Rows are points. The points of each table are mixes of a few directions, plus a little noise. How many directions does each table use, and how many do they share? Where both have some left over, give the other angles between the two spaces (their principal angles), to ten degrees, smallest first.

First:
33, 25
-68, -52
31, 26
0, 1
-43, -32
-2, 0
49, 39
Second (5 x 2):
95, 13
6, 1
-41, -6
-36, -5
-23, -3
Directions: first 1, second 1, shared 0; angles 30

First, 8 rows:
-6, 29, 61, 8, -6, -45
22, 49, -41, -27, -33, 18
15, 18, 22, 7, -16, -54
-23, 8, -31, -28, 0, 52
-1, -64, 2, 30, 38, 22
-56, -19, -24, -45, 4, 1
58, -9, 30, 56, 3, -30
-2, -12, -17, -1, 10, 30
Second (7 x 6):
45, 17, -15, 9, -27, -45
-9, 12, -2, -10, -1, 19
9, 38, -15, -17, -21, 14
-56, -43, 26, 0, 42, 42
-35, 3, 5, -16, 13, 45
-4, 24, -8, -15, -9, 20
49, -52, 10, 48, 2, -95
Directions: first 4, second 2, shared 2

First, 8 rows:
3, 21, -1, -9, 17, -49, -6, -24, 29, -32, -10
3, -5, 9, 18, -10, 26, -1, 7, -9, 24, 4
22, 18, 46, 67, -14, 35, -10, 22, 14, 34, -4
10, 26, 24, 7, 19, -22, 6, 69, 34, -57, -14
6, 2, 11, 20, -7, 14, -4, -1, 0, 18, 1
-18, -18, -33, -50, 8, -16, 10, -4, -16, -24, 5
-11, -10, -30, -26, -1, -22, -6, -70, -11, 15, 5
-16, -34, -26, -27, -12, 33, 10, 2, -40, 22, 14
Second:
-2, 7, -3, -1, 4, 3, 0, 2, 0, 1, 1
-9, 31, -12, -3, 17, 12, 0, 7, 1, 3, 4
17, -60, 23, 7, -33, -23, -1, -14, -1, -6, -7
-12, 45, -17, -5, 25, 18, 0, 10, 1, 4, 6
15, -55, 21, 6, -31, -22, -1, -12, -1, -5, -7
21, -76, 29, 9, -42, -30, 0, -17, -2, -7, -9
27, -95, 37, 11, -53, -37, -1, -21, -2, -9, -12
-22, 80, -30, -9, 44, 31, 1, 18, 2, 8, 10
-23, 80, -31, -9, 45, 32, 1, 18, 2, 8, 10
1, -4, 2, 0, -2, -2, 0, -1, 0, 0, -1
-13, 46, -18, -5, 26, 18, 0, 10, 1, 5, 6
Directions: first 3, second 1, shared 0; angles 80

First (8 x 18):
-11, 12, 36, 10, 6, -47, -45, 89, 20, -18, -6, 21, 15, 37, 11, 14, -24, 22
-12, -7, 17, 1, -22, 39, -13, -48, 0, 46, 0, -16, -12, -24, -9, -57, -22, -34
-4, -1, -1, 0, -8, 19, 2, -31, -2, 18, -3, -10, -2, -13, -4, -27, -8, -15
16, -20, 5, 8, 6, -44, -4, -12, 6, 20, -52, 13, 44, -19, 30, -34, -49, -19
18, -23, -12, -7, 26, -20, 9, 29, -7, -18, 16, 15, -17, -3, 3, 64, 34, 24
-7, 44, -33, 3, -14, 1, 41, -34, -2, -31, -32, -14, 50, 24, 6, -30, -10, -8
-19, 3, 36, -1, 0, 21, -40, 61, 7, 0, 54, 2, -51, 19, -22, 32, 25, 21
18, -9, -46, -16, 10, 29, 50, -51, -22, -15, 20, -10, -22, -20, -11, 38, 50, 7
Second:
-11, 26, -6, 6, -12, -5, 8, -10, 5, -8, -21, -6, 31, 16, 6, -31, -19, -8
-26, 77, -18, 17, -37, -13, 25, -30, 14, -25, -69, -19, 95, 47, 18, -87, -61, -25
-10, 29, -7, 7, -14, -4, 10, -11, 5, -10, -27, -7, 39, 19, 9, -34, -25, -10
14, -44, 9, -10, 21, 8, -14, 15, -6, 15, 40, 11, -54, -27, -10, 50, 35, 16
17, -49, 10, -12, 22, 9, -16, 20, -7, 15, 43, 14, -60, -31, -10, 56, 38, 17
26, -71, 17, -16, 34, 12, -22, 27, -13, 25, 63, 18, -88, -44, -17, 83, 56, 23
-7, 24, -6, 6, -12, -5, 8, -8, 4, -7, -22, -7, 30, 14, 7, -28, -17, -9
9, -26, 5, -6, 12, 6, -8, 9, -3, 9, 23, 7, -33, -18, -6, 30, 20, 7
-7, 25, -5, 5, -10, -4, 7, -9, 4, -9, -21, -6, 29, 14, 5, -28, -19, -7
-3, 9, -3, 2, -5, 0, 4, -3, 2, -3, -7, -2, 12, 6, 1, -11, -8, -4
Directions: first 4, second 1, shared 1

First (8 x 32):
-3, 10, -20, -22, -22, 11, -12, 7, -43, -5, -4, -8, -11, -34, 2, -32, -19, -5, -31, -22, -11, 27, -27, -34, -47, -22, -40, -25, 50, 11, -32, 34
2, -9, 15, 18, 15, -10, 9, -7, 32, 3, 3, 6, 8, 29, -2, 25, 16, 2, 23, 17, 9, -21, 19, 27, 38, 18, 33, 18, -39, -6, 27, -28
2, -7, 15, 16, 17, -3, 7, 0, 23, 3, -1, 3, 5, 15, -1, 17, 6, 5, 14, 12, 4, -12, 17, 18, 19, 12, 22, 12, -31, -10, 14, -18
0, 3, 7, 1, 8, 12, -3, 15, -17, 2, -9, -4, -6, -24, 5, -15, -22, 8, -18, -7, -10, 17, -2, -12, -36, -9, -16, -11, 4, -10, -25, 17
-2, 1, -23, -19, -31, -12, -4, -22, -4, -6, 10, 1, 4, 16, -7, 1, 23, -20, 6, -1, 9, -6, -16, -7, 29, -3, -5, 0, 29, 26, 17, -2
-2, -4, -34, -24, -47, -26, -5, -45, 12, -8, 25, 5, 14, 49, -14, 17, 54, -35, 26, 7, 23, -26, -19, 3, 76, 7, 11, 11, 33, 44, 50, -22
-2, 12, -16, -22, -16, 16, -12, 14, -46, -4, -8, -8, -13, -44, 4, -37, -27, 0, -35, -24, -14, 31, -23, -36, -61, -25, -44, -26, 47, 5, -41, 38
6, -11, 60, 52, 74, 16, 19, 37, 37, 15, -18, 2, 0, -6, 11, 25, -30, 40, 10, 21, -11, -6, 50, 40, -20, 20, 40, 19, -95, -60, -11, -21
Second, 8 rows:
-29, 7, -13, -4, 0, 10, -15, 22, -16, 17, 4, 22, -2, 8, -24, -13, -18, -7, 2, -4, -26, -25, 3, -13, 21, -13, 15, -3, -34, -4, 7, -12
-53, 12, -10, -2, 27, 19, -33, 46, -29, -7, 3, 44, 3, -19, 12, 2, -39, -22, 16, -20, -27, 6, 24, -15, -14, -34, 8, -14, -13, -15, -9, -17
-40, -30, 4, 26, 13, -3, 30, -14, -41, 2, 0, -22, 33, 3, -22, 28, 53, 26, 10, 29, 38, -41, 31, -41, 5, -31, 23, 8, 8, -1, 31, -1
70, -6, 17, 1, -13, -25, 25, -45, 42, -1, -17, -35, -10, -10, 30, -5, 14, 21, -21, 9, 41, 49, -30, 25, -28, 44, -34, 4, 43, 1, -12, 22
32, 1, 9, 3, 5, -3, 2, -7, 16, 24, -27, 1, -18, -28, 15, -28, -30, 27, -28, 2, 14, 47, -31, 1, -40, 23, -29, -9, 9, -22, -25, 11
-42, 7, -13, -6, 11, 1, -27, 17, -6, -15, 16, 38, 14, 9, 13, 23, -1, -32, 34, -8, -6, -3, 22, 2, 25, -19, 21, -2, 0, 9, 20, -30
82, 9, 26, -10, -37, 12, 40, -11, 20, -48, 27, -91, -14, 20, -14, -7, 30, 1, -32, -15, -41, -32, -3, 42, -13, 23, -8, 19, 2, 37, -35, 63
-20, 2, -23, -8, -6, -14, -21, -7, 14, 29, -3, 43, -3, 17, -9, -4, -11, -13, 15, 6, 8, 1, -16, -2, 42, 8, 9, -1, -15, -1, 26, -37
Directions: first 2, second 5, shared 1; angles 80

First, 9 rows:
5, -11, 10, -39, -23, 13, -7, -22, -21, -23, 13, -40, 3, 59, 30, 5, -63, -2, 21, 29, 11, -10, 23, -20, 20, -54, 33, 3, 3, 59, 48, -15
35, 4, 4, 9, 20, 8, 20, -14, -21, -14, 10, 41, -16, -21, -4, 21, 12, -24, 17, 8, -22, 45, 35, 17, 4, -9, -50, -1, -32, -16, -20, -1
-20, 9, 20, -29, -59, 30, -61, -35, 46, 13, 22, 16, 2, -25, 18, -56, -11, 95, 1, -61, -14, 6, -31, 27, -61, 25, 5, 27, 62, -16, -22, -6
-15, 31, 2, 18, -27, 21, -24, 21, 67, 38, -4, 16, 14, -11, -24, -48, 28, 45, 1, -21, 17, 10, -4, 55, -53, 45, -23, -31, 27, -92, -44, -20
25, -23, 4, -7, 77, -35, 31, -2, -62, -46, -12, -6, -19, -29, 1, 48, 15, -56, -43, 20, -12, 8, 1, -41, 81, -12, 46, 36, -36, 89, 50, 7
-37, 4, -5, -17, -24, -22, 2, -2, -37, 15, -3, -29, 11, 11, 17, 31, -8, -30, 17, -23, -18, -69, -48, -57, 25, -25, -6, 37, -7, 37, 9, 52
9, -57, -55, 67, 39, -33, 60, 23, -33, -9, -12, 3, -11, 25, -9, 43, -7, -56, 6, 55, 10, -4, 19, -38, -10, -12, -11, -44, -29, 6, -10, 26
-1, 20, 3, -2, -14, 13, 3, 16, 15, 13, -3, -17, 12, 36, -7, -6, -9, -12, 19, 23, 21, -4, 22, 17, 1, -12, -11, -28, -10, -31, 2, -17
-3, 24, 16, 1, 13, 6, -23, 15, 45, 11, -10, 15, 4, -44, -23, -36, 43, 38, -37, -27, 8, 18, -14, 41, -10, 52, 17, 3, 21, -39, -13, -24
Second (11 x 32):
-9, -19, -17, 13, -25, -3, -2, -25, -16, 7, 17, 27, -9, -16, 15, 11, -6, 13, 23, -29, -30, -6, -22, -19, -39, -4, -40, 16, 11, -1, -34, 38
42, -65, -33, 53, 30, 6, 17, -17, 15, -33, 12, 48, -30, -12, -4, -15, -16, 38, -15, 33, 8, 76, 46, 27, -63, 20, 2, -45, 19, -10, -22, -29
-12, 30, 9, 7, -1, 8, -13, 29, 45, 24, -13, -7, 15, -4, -25, -30, 29, 15, -18, -3, 25, 1, -4, 37, -9, 34, 11, -21, 11, -53, -11, -24
2, 70, 22, -22, -29, 27, 13, 34, 11, 31, -7, -41, 30, 79, -14, 9, -15, -63, 55, 47, 33, -19, 54, 29, 41, -48, -45, -46, -49, -61, 13, -28
-24, 26, -1, 1, -5, 1, -2, 49, 40, 24, -26, -57, 29, 52, -24, -25, 1, -7, -17, 32, 53, -37, 2, 17, 18, 9, 48, -40, 4, -29, 28, -32
-9, 5, 25, -50, -32, 8, -32, -41, -17, -11, 17, -8, -3, -10, 33, -2, -22, 28, 7, -40, -26, -16, -30, -23, 11, -21, 15, 53, 20, 53, 18, 15
18, -57, -43, 55, 53, -34, 49, 4, -41, -23, -6, 26, -22, -19, -5, 42, 11, -42, -12, 26, -12, 16, 4, -34, -1, 1, -7, -12, -24, 27, -9, 29
6, -30, -20, 33, -29, 11, -11, -37, 13, 5, 26, 68, -20, -46, 10, -13, 3, 56, 19, -43, -37, 33, -12, 14, -89, 26, -59, 5, 29, -36, -68, 27
19, 40, 28, -17, 57, -6, 13, 34, -1, -11, -23, -16, 5, -15, -30, 9, 41, -46, -38, 21, 19, 13, 21, 21, 79, 11, 29, 2, -36, 2, 36, -36
-36, 43, 25, -52, -52, 5, -28, -12, -13, 24, 6, -26, 18, 10, 23, 5, -10, -4, 29, -44, -21, -58, -42, -26, 23, -24, -19, 48, 4, 12, 5, 31
4, -39, 0, -19, 29, -23, -2, -23, -35, -39, 1, -14, -15, -17, 21, 13, -16, 6, -38, -5, -14, -6, -22, -43, 30, -7, 64, 40, 11, 94, 43, 8
Directions: first 6, second 6, shared 6
